Each row is a point. The points of each table are mixes of a few directions, plus a little noise. Count the directions of each table, and those that both share. Where both have some left over, give the other angles between the two spaces (their principal angles), to ten degrees, smallest first.

First (7 x 2):
[[-0.61 -0.60]
 [ 0.14  0.15]
 [-0.26 -0.26]
 [ 0.46  0.45]
 [-0.51 -0.49]
 [ 0.38  0.38]
 [ 0.38  0.38]]
Second:
[[ 0.08 -1.00]
 [ 0.02 -0.25]
 [-0.01  0.15]
 [-0.04  0.48]
 [-0.05  0.62]]
Directions: first 1, second 1, shared 0; angles 50

First (6 x 4):
[[-0.12  0.36  0.26  0.28]
 [-0.22 -0.36 -0.14 -0.11]
 [-0.32 -0.91 -0.44 -0.39]
 [-0.32 -0.11  0.04  0.09]
 [-0.18  0.40  0.31  0.33]
 [ 1.18  0.63 -0.02 -0.20]]
Second:
[[ 0.11 -0.52 -0.39 -0.43]
 [ 0.01  0.18  0.75  1.21]
 [-0.40  0.09  0.24  0.34]
 [-0.23  0.31 -0.41 -0.86]
 [ 0.12 -0.50 -0.08  0.09]
 [ 0.01 -0.01 -0.02 -0.03]
 [ 0.39  0.44 -0.09 -0.31]]
Directions: first 2, second 3, shared 2

First, 10 rows:
[[-0.12 -0.04  0.42 -0.42  0.10  0.24 -0.44 -0.07]
 [-0.24 -0.61 -0.08  0.40 -0.73 -0.20 -0.64 -0.49]
 [ 0.22  0.13 -0.69  0.65 -0.10 -0.38  0.79  0.16]
 [-0.32 -0.71  0.07  0.29 -0.78 -0.14 -0.89 -0.58]
 [ 0.22  0.28 -0.43  0.30  0.16 -0.19  0.73  0.26]
 [ 0.21  0.56  0.11 -0.42  0.68  0.22  0.54  0.45]
 [ 0.01  0.25  0.39 -0.54  0.43  0.30 -0.07  0.17]
 [ 0.33  0.64 -0.25 -0.07  0.64  0.01  0.98  0.54]
 [-0.14 -0.11  0.38 -0.34  0.01  0.20 -0.47 -0.12]
 [-0.19 -0.39  0.08  0.13 -0.42 -0.05 -0.53 -0.33]]
Second, 9 rows:
[[ 0.70  0.18  0.65 -0.09  0.31  0.04  0.30 -0.38]
 [ 0.60  0.04  0.46 -0.32  0.01 -0.56  0.02 -0.14]
 [-0.46  0.12  0.03 -0.20 -0.10 -0.35 -0.07  0.17]
 [ 0.04 -0.13 -0.40  0.04 -0.39  0.01 -0.04 -0.15]
 [-1.59  0.06 -1.05  0.72 -0.12  1.42  0.15  0.09]
 [ 0.61 -0.04  0.18  0.09  0.13  0.24  0.16 -0.28]
 [ 0.08  0.20  0.19 -0.15 -0.15 -0.07  0.24 -0.37]
 [ 0.00 -0.12  0.13  0.14  0.48  0.09 -0.21  0.45]
 [ 0.04 -0.32 -0.19 -0.24 -0.15 -0.83 -0.55  0.60]]
Directions: first 2, second 4, shared 0; angles 40, 80

First (9 x 12):
[[-0.24 -0.09  0.09 -0.35 -0.15  0.26  0.21  0.36  0.04  0.20  0.16 -0.20]
 [ 0.21  0.07 -0.07  0.32  0.12 -0.22 -0.19 -0.32 -0.05 -0.18 -0.16  0.18]
 [ 0.02  0.20 -0.02 -0.54  0.25  0.04  0.39  0.50  0.48  0.43  0.78 -0.19]
 [ 0.46  0.34 -0.17  0.16  0.49 -0.43 -0.02 -0.19  0.35  0.02  0.39  0.19]
 [ 0.01 -0.25  0.00  0.77 -0.30 -0.09 -0.56 -0.73 -0.65 -0.60 -1.06  0.29]
 [-1.10 -0.70  0.41 -0.75 -1.04  1.07  0.33  0.80 -0.53  0.23 -0.44 -0.59]
 [ 0.52  0.34 -0.19  0.32  0.50 -0.51 -0.14 -0.35  0.27 -0.09  0.25  0.27]
 [-0.37 -0.35  0.14  0.08 -0.49  0.32 -0.13 -0.05 -0.47 -0.19 -0.62 -0.08]
 [ 0.50  0.43 -0.19 -0.02  0.61 -0.45  0.11 -0.03  0.54  0.18  0.70  0.13]]
Second:
[[-0.65  1.35 -0.52  0.54 -0.18 -1.04 -0.37 -0.38  0.26 -1.45  0.29 -0.14]
 [ 0.40 -0.40  0.17  0.12 -0.20  0.11  0.33 -0.26 -0.01 -0.35  0.09 -0.06]
 [ 0.46 -0.64  0.25 -0.05 -0.10  0.34  0.33 -0.09 -0.07  0.12 -0.01 -0.02]
 [ 0.22 -0.44  0.17 -0.16  0.05  0.33  0.13  0.10 -0.08  0.42 -0.09  0.04]
 [-0.26  0.18 -0.07 -0.15  0.19  0.03 -0.22  0.25 -0.02  0.45 -0.11  0.07]
 [-0.71  0.73 -0.30 -0.19  0.33 -0.21 -0.58  0.44  0.02  0.58 -0.17  0.11]
 [-0.34  0.40 -0.17 -0.04  0.12 -0.18 -0.26  0.15  0.03  0.12 -0.04  0.04]
 [-0.76  1.06 -0.42  0.09  0.16 -0.58 -0.54  0.13  0.13 -0.22  0.01  0.01]
 [ 0.92 -1.25  0.50 -0.07 -0.22  0.67  0.67 -0.21 -0.13  0.15  0.01 -0.04]
 [ 0.72 -0.99  0.39 -0.08 -0.15  0.54  0.51 -0.13 -0.11  0.18  0.00 -0.02]]
Directions: first 2, second 2, shared 0; angles 60, 80

First (9 x 18):
[[ 0.60  0.10  0.83  0.25  0.60 -0.33 -0.12  0.62  0.81  0.59 -0.47  0.03
  -0.69  0.74 -0.09  0.39 -0.58 -0.50]
 [-0.38 -0.36 -0.17  0.24  0.04  0.16  0.00 -0.06 -0.13 -0.14  0.30 -0.12
   0.07 -0.70  0.06 -0.25  0.36 -0.10]
 [-0.41 -0.22 -0.54 -0.06 -0.25  0.17  0.04 -0.30 -0.43 -0.35  0.27 -0.05
   0.42 -0.64  0.04 -0.22  0.46  0.17]
 [-0.35  0.05 -0.09  0.03 -0.30  0.30  0.11 -0.29 -0.34 -0.20  0.43 -0.07
   0.06 -0.28  0.15 -0.40  0.12  0.28]
 [-0.35  0.06 -0.07  0.04 -0.31  0.31  0.11 -0.30 -0.34 -0.21  0.44 -0.07
   0.05 -0.28  0.16 -0.42  0.11  0.29]
 [-0.19 -0.46 -0.47  0.06  0.15 -0.10 -0.08  0.04 -0.07 -0.16 -0.07 -0.04
   0.34 -0.66 -0.10  0.12  0.48 -0.23]
 [ 0.59  0.77 -0.78 -1.13 -0.68 -0.34  0.05 -0.43 -0.48 -0.29 -0.66  0.38
   0.86  1.16 -0.22  0.63 -0.22  0.71]
 [ 0.63  0.27  1.29  0.41  0.63 -0.21 -0.08  0.68  0.95  0.76 -0.32 -0.01
  -1.08  0.98  0.01  0.22 -0.87 -0.49]
 [-0.14 -0.21 -0.01  0.16  0.11  0.03 -0.02  0.05  0.03 -0.01  0.09 -0.06
  -0.03 -0.31  0.01 -0.07  0.15 -0.14]]
Second (10 x 18):
[[ 0.08 -0.03  0.28  0.16  0.18 -0.03 -0.02  0.17  0.23  0.16 -0.04 -0.03
  -0.26  0.07 -0.01  0.03 -0.12 -0.17]
 [ 0.74  0.98 -0.46 -1.12 -0.68 -0.31  0.08 -0.38 -0.36 -0.14 -0.67  0.39
   0.63  1.51 -0.18  0.60 -0.48  0.77]
 [-0.10  0.13 -0.37 -0.27 -0.34  0.08  0.08 -0.31 -0.37 -0.25  0.10  0.06
   0.36 -0.04  0.02 -0.07  0.13  0.32]
 [-0.12  0.18  0.47  0.22 -0.06  0.24  0.09 -0.04  0.03  0.09  0.35 -0.09
  -0.41  0.12  0.17 -0.37 -0.25  0.11]
 [-0.26 -0.21  0.38  0.43  0.19  0.22  0.02  0.12  0.15  0.10  0.34 -0.14
  -0.38 -0.36  0.12 -0.33  0.02 -0.19]
 [ 0.91 -0.07  0.43  0.00  0.80 -0.76 -0.28  0.81  0.96  0.61 -1.04  0.16
  -0.34  0.83 -0.34  0.96 -0.43 -0.73]
 [-0.27 -0.55 -1.34 -0.38 -0.15 -0.21 -0.11 -0.26 -0.52 -0.54 -0.25  0.08
   1.09 -0.91 -0.24  0.34  0.92  0.01]
 [-0.28 -0.10  0.55  0.47  0.11  0.30  0.06  0.07  0.13  0.12  0.48 -0.17
  -0.52 -0.27  0.20 -0.47 -0.10 -0.10]
 [-0.39  0.04  0.52  0.40 -0.10  0.43  0.14 -0.11 -0.06  0.03  0.65 -0.17
  -0.46 -0.24  0.28 -0.62 -0.13  0.13]
 [-0.30 -0.40 -0.42  0.09  0.04  0.02 -0.03 -0.09 -0.17 -0.21  0.11 -0.06
   0.30 -0.71 -0.04 -0.06  0.47 -0.10]]
Directions: first 3, second 3, shared 3
